Each row is a point. The last column is the point's height on a tilted bowl or saddle (a function of degree 2), plus a little noise. Along how many of its main directions does it bend up, bend down or stay straight?
In the rows, zero is written as 128.

Points (16 x 4):
[[146 107 164 122]
 [148 158  53 205]
 [141 126 143 124]
 [171 101 162 135]
 [ 68 118 197 129]
 [154 104  49 204]
 [208 116  90 196]
 [110  61 133 139]
 [102 110 194 121]
 [ 53 116 151 134]
 [153 138 124 137]
 [122 164 129 135]
 [221 119 127 185]
 [193  87  62 215]
 [107 133 129 125]
 [ 61  64 147 148]]
Directions: 3 up, 0 down, 0 straight

Points, 15 rows:
[[ 93  56 131 172]
 [120 214 191 194]
 [123  67 104 163]
 [146 143  81 153]
 [119 167 134 151]
 [178 171 100 164]
 [ 69  79  66 181]
 [149 109 148 152]
 [189  68 108 179]
 [103  81 176 169]
 [145 155 224 192]
 [152  61  96 171]
 [151 113 126 149]
 [ 98 175 178 170]
 [135 135 152 150]]
Directions: 3 up, 0 down, 0 straight

Points (25 x 5):
[[179 175 110  92 139]
 [140 171  80  55 237]
 [223 160 123 150  93]
 [135 163 117 121 132]
 [ 91 220 200 104  62]
 [ 85 128 193  80 105]
 [107 112  84  62 201]
 [143 130 151 119 124]
 [155 133  83 193  77]
 [138  92 206 164 126]
 [152 104 170  45 123]
 [212  72 103 181 155]
 [128 194 151 114 103]
 [175 130 182 116 111]
 [ 92 137 102 182  81]
 [127 101 149  98 127]
 [ 93  51 208  89  43]
 [100 110 120 182  86]
 [132 127 162 169 109]
 [212 146  75 132 124]
 [190 104 103  81 166]
 [ 97 133  57 142 120]
 [ 52 134 102 159  97]
 [137 114 139 128 126]
 [ 76 125 101 173  81]]
Directions: 1 up, 2 down, 1 straight

Points (39 x 7):
[[145 109 108  83 149 213 185]
 [132 138  98 121  66 188 169]
 [ 95 161 152 148 147 136 144]
 [124 103 162 101 170 103 142]
 [125 149 110  88 132 200 174]
 [163 103  24 175 148 130 175]
 [162 144 117 116 135 150 136]
 [ 96  94 158  64  92 144 171]
 [195 160 154  64 142 158 155]
 [117  71 173 178  86 176 192]
 [ 88  38  58 144  18 126 216]
 [141  87 155 132 140 165 156]
 [195 100 100 128 160 215 188]
 [232 137 136 189 145  63 156]
 [191  92 100 222 177 115 184]
 [146 161 168  88 161 156 159]
 [132 112  96 104 125 123 131]
 [176 215 196  90 136 176 193]
 [105 164  97 141  97  99 130]
 [117 172 121 104 143 209 180]
 [138  60 113 128 180  74 143]
 [135 148 103 169 106 109 130]
 [ 68  15 109 215 160 150 224]
 [ 79 117 155 150  64 172 175]
 [131 128  49 101 177 107 153]
 [ 68 120 104 143 145 184 169]
 [168 167 192 137 104 147 158]
 [129 181 127  86  79  92 141]
 [136  87  76 156 147 103 143]
 [ 54 115 143 172  84 100 151]
 [111 208 115  50 112 129 169]
 [135 137 195 122 166 131 159]
 [ 72 110 107 151 155 198 182]
 [120 149 179 181  84 177 173]
 [205 176 186  19  85  79 170]
 [122 100 133 135 171  61 140]
 [ 77 164 125  56 126 157 176]
 [189 141 175  76 147  68 133]
 [135 119 181 103 142 130 147]]
Directions: 5 up, 0 down, 1 straight
